Every row gives one point. The points of each table are mixes of a few directions, plus a little noise. How many directions does each table use, and how many do they share? Where both have some left over, give the other angles between the two spaces (their principal angles), to ten degrees, smallest first.

First, 7 rows:
[[ 2.8 -3.0  4.5]
 [-1.9  2.2 -3.3]
 [ 1.6 -1.9  2.8]
 [ 3.4 -3.7  5.6]
 [-1.9  2.0 -3.0]
 [-2.3  2.4 -3.7]
 [-1.9  1.9 -3.0]]
Second:
[[ 1.5  2.4  6.3]
 [ 0.4 -2.2 -0.8]
 [-0.2  1.6  0.8]
 [-1.7 -1.5 -6.4]]
Directions: first 1, second 2, shared 1

First, 7 rows:
[[ 0.2  1.3  0.8 -0.8  1.2  1.5 -4.6 -2.9]
 [ 0.7  5.1  3.4  1.6  0.3  2.1  2.5 -2.4]
 [ 0.0  3.3  3.8  5.0  1.0  3.0 -0.9 -3.2]
 [ 0.0 -1.8 -1.6 -3.5 -1.7  1.5 -5.3  3.4]
 [-0.7 -7.0 -5.9 -5.0  0.1 -4.6 -2.1  2.6]
 [-0.7 -3.1 -1.4  3.2 -0.7 -3.4  7.9  2.9]
 [ 0.5  2.2  0.9 -0.6 -0.1  0.0  2.6 -0.5]]
Second:
[[-2.0 -1.8  3.7 15.1  2.4  0.5  3.8 -3.5]
 [ 1.1  1.1 -2.1 -8.6 -1.3 -0.3 -2.3  1.9]
 [ 1.2  1.1 -2.1 -8.9 -1.4 -0.2 -2.2  2.1]
 [-0.7 -0.7  1.3  4.7  0.7  0.2  1.2 -1.1]
 [-0.5 -0.4  0.9  3.8  0.6  0.1  1.0 -0.8]
 [-0.5 -0.5  1.0  4.3  0.7  0.2  1.1 -0.9]
 [-0.2 -0.2  0.2  1.0  0.2  0.2  0.3 -0.3]
 [ 0.5  0.6 -0.9 -3.8 -0.5 -0.2 -1.0  0.8]
 [ 0.9  0.9 -1.9 -7.4 -1.1 -0.2 -1.9  1.7]]
Directions: first 4, second 1, shared 1

First, 9 rows:
[[-1.8  0.2 -2.3  2.1 -1.7  5.8  4.2 -2.9 -5.2 10.4  3.0 -3.4]
 [ 0.1 -1.6  0.4 -2.3  0.1  0.9 -1.2  2.6  0.4 -1.8 -0.6  1.0]
 [ 1.5 -2.2  0.8  1.0  1.3  0.8  4.1 -4.1 -1.3 -2.6  4.6  6.0]
 [-0.6  4.7  0.3  2.1 -0.2 -4.6 -3.3  0.0  2.5  0.1 -4.4 -5.7]
 [ 1.0 -1.8  3.2 -1.2  1.8  1.5  1.9 -2.0 -2.3 -5.2  1.5  3.7]
 [ 0.2  2.8 -3.0  3.6 -1.0 -4.7 -1.1 -1.2  3.0  2.5 -0.6 -1.0]
 [-0.1 -1.4 -0.8 -2.1 -0.7  2.5 -2.5  2.9 -3.7  0.0 -2.3  1.2]
 [ 0.3 -3.7  3.3 -3.6  1.5  3.6  2.8  0.6  0.4 -3.6  3.2  2.4]
 [-0.5  3.0 -1.9  0.4 -1.1 -5.7 -5.1  4.1  6.3  0.3 -4.3 -4.3]]
Second:
[[ 1.0 -7.2  0.8 -2.8 -0.3  3.5 -4.3  0.7 -7.5 -3.5 -3.0  3.9]
 [ 0.7 -1.6 -3.0  1.8 -1.0 -3.3 -0.2 -1.3  4.8  2.5  2.0  0.4]
 [-0.6  4.5  0.0  1.8  0.2 -2.6  1.1 -0.7  3.7  1.7  0.0 -3.9]
 [-1.0  2.1  1.1  2.7  0.4 -1.0  2.6 -1.4  0.0  0.6  1.7 -1.2]
 [ 0.1 -2.2  1.3 -0.4 -0.1  0.4 -3.4 -0.4 -3.9 -1.8 -3.4 -0.9]
 [-0.8  1.9  1.2  3.2  0.0 -2.9 -0.9 -2.3  0.1  0.5 -1.6 -4.1]
 [-1.0  4.8  0.4  1.6  0.8 -0.2  5.2  0.0  2.9  1.6  3.8 -0.7]
 [ 1.1 -6.1  0.1 -6.4  0.5  8.4  1.5  4.2 -6.6 -3.5  2.4  9.8]
 [ 0.6  3.8 -1.9 -1.5 -0.3 -2.3 -1.5  1.2  6.4  2.0 -1.7 -3.5]]
Directions: first 5, second 4, shared 2; angles 30, 60

First, 10 rows:
[[ -3.5  -0.7  -0.2   1.4  -1.1  -0.2  -2.5  -1.3  -1.6  -1.0   3.4   0.3
    5.6  -3.5   0.3  -1.1  -1.9  -0.7 -12.0   0.8   3.6   1.0  -3.0   2.4]
 [  5.2   2.0   0.5   0.3  -0.5   0.9  -4.1   0.2  -4.9   3.6  -1.6  -2.3
   -2.7   3.2  -2.0   2.5   0.4  -3.6   4.4   3.5  -0.9   1.4  -1.0  -4.0]
 [  2.0  -1.9   4.4  -4.1  -0.6   2.7   3.6  -1.4   1.4  -0.5   4.3   2.7
   -2.9   2.6   3.1   1.4  -2.0   3.4  -0.5  -0.3   1.2  -2.0   1.9   2.3]
 [  1.6  -1.9  -0.1  -0.5  -1.5   1.0   2.4  -1.1   1.6   3.3  -0.8  -1.3
   -1.5   0.1   2.8  -0.2   0.5   1.9   2.1  -3.7  -2.3   0.5   4.2  -1.5]
 [ -6.3   3.5  -6.6   7.3   4.2  -2.7  -2.3  -0.7  -0.2   4.0  -3.1  -2.1
    7.9  -6.3 -10.0   1.0   1.0 -12.0  -4.1   2.9   3.5   7.6  -8.4  -1.4]
 [  1.4  -2.7  -0.7  -0.2  -0.7  -0.4   4.0  -3.5   2.7   4.5   1.0  -1.7
   -0.4   0.1   2.3   1.1  -1.7  -0.6   1.9  -4.7   0.6   1.5   3.1   0.0]
 [  1.1  -0.8   2.4  -2.8  -2.0   3.9   0.3   2.6   1.0  -0.7  -1.4   1.1
   -2.2   0.1   3.5  -2.4   2.8   7.1  -0.2  -1.5  -5.3  -1.7   4.1  -1.1]
 [  0.8   1.4   0.9  -0.8   0.5   0.1  -1.4   1.9  -1.3  -2.7  -0.8   1.0
   -1.8   1.7  -0.6  -0.4   0.8   1.0   2.4   2.2  -1.0  -1.7  -0.7  -0.1]
 [ -4.3   1.3  -0.1  -0.4   2.4  -1.1   2.0   1.3   2.4  -5.0   0.7   3.1
    1.6  -1.6  -2.1  -0.7  -0.2   0.1  -1.8   1.6   2.0  -1.5  -2.9   3.2]
 [  2.7   0.2  -0.7  -0.6  -0.2  -4.1  -1.7   1.7  -1.3  -5.4  -1.9  -1.1
   -3.9   3.5   2.9  -1.5  -0.3   3.5   7.7  -0.9  -1.5  -5.1   2.8   0.2]]
Second, 8 rows:
[[  1.0   1.3   1.6  -1.7   2.6   1.5   2.9  -0.5   1.3   1.3   0.5   2.2
   -2.7   2.2  -3.5   3.1  -0.2  -3.0   5.6   2.6   1.2   0.8  -1.8   0.0]
 [  3.5   2.6   0.0   0.3   1.6   0.9  -1.4   0.1  -2.2   3.9  -2.1  -0.9
   -2.8   2.7  -4.5   3.2   1.0  -5.3   7.3   3.6  -0.5   2.5  -2.1  -3.4]
 [ -1.7   1.8   2.2  -2.7   2.2   2.8   2.0   3.4   2.3  -4.1  -1.4   4.3
   -1.9   0.3  -1.8  -0.8   2.7   3.2   2.3   2.9  -2.4  -1.9  -0.7   0.7]
 [  1.0   0.0   1.6  -1.5   1.7   0.5   2.9  -2.1   1.1   1.6   2.4   1.4
   -1.9   2.1  -2.0   3.2  -1.9  -3.1   3.3   1.4   3.0   0.6  -1.5   1.1]
 [ -0.1   0.2  -2.0   1.5   0.2  -0.6   0.1  -0.2   0.5   2.2  -2.2  -1.6
    0.5  -0.9  -0.8   0.0   0.9  -1.6   1.9  -1.3  -1.1   1.7   0.6  -1.5]
 [ -3.9  -3.4  -1.7   1.4  -3.4  -2.3  -0.7  -0.2   1.2  -3.7   1.4  -1.4
    4.8  -4.3   6.6  -5.0  -0.9   6.3 -10.3  -5.7  -0.3  -2.3   3.4   2.9]
 [ -3.1  -4.3  -4.6   4.3  -5.0  -4.3  -2.9  -1.4  -0.3  -0.7   0.0  -5.1
    6.7  -5.6   7.7  -5.6  -1.2   4.6 -11.5  -8.2  -0.7  -0.6   4.7   1.1]
 [  3.2   1.7   2.8  -1.7   0.1   1.5  -3.0   0.8  -3.9  -0.6   1.4   1.1
   -2.6   3.6  -1.7   2.0  -0.4  -1.1   1.5   4.8   0.8  -1.0  -2.4  -0.7]]
Directions: first 6, second 4, shared 4
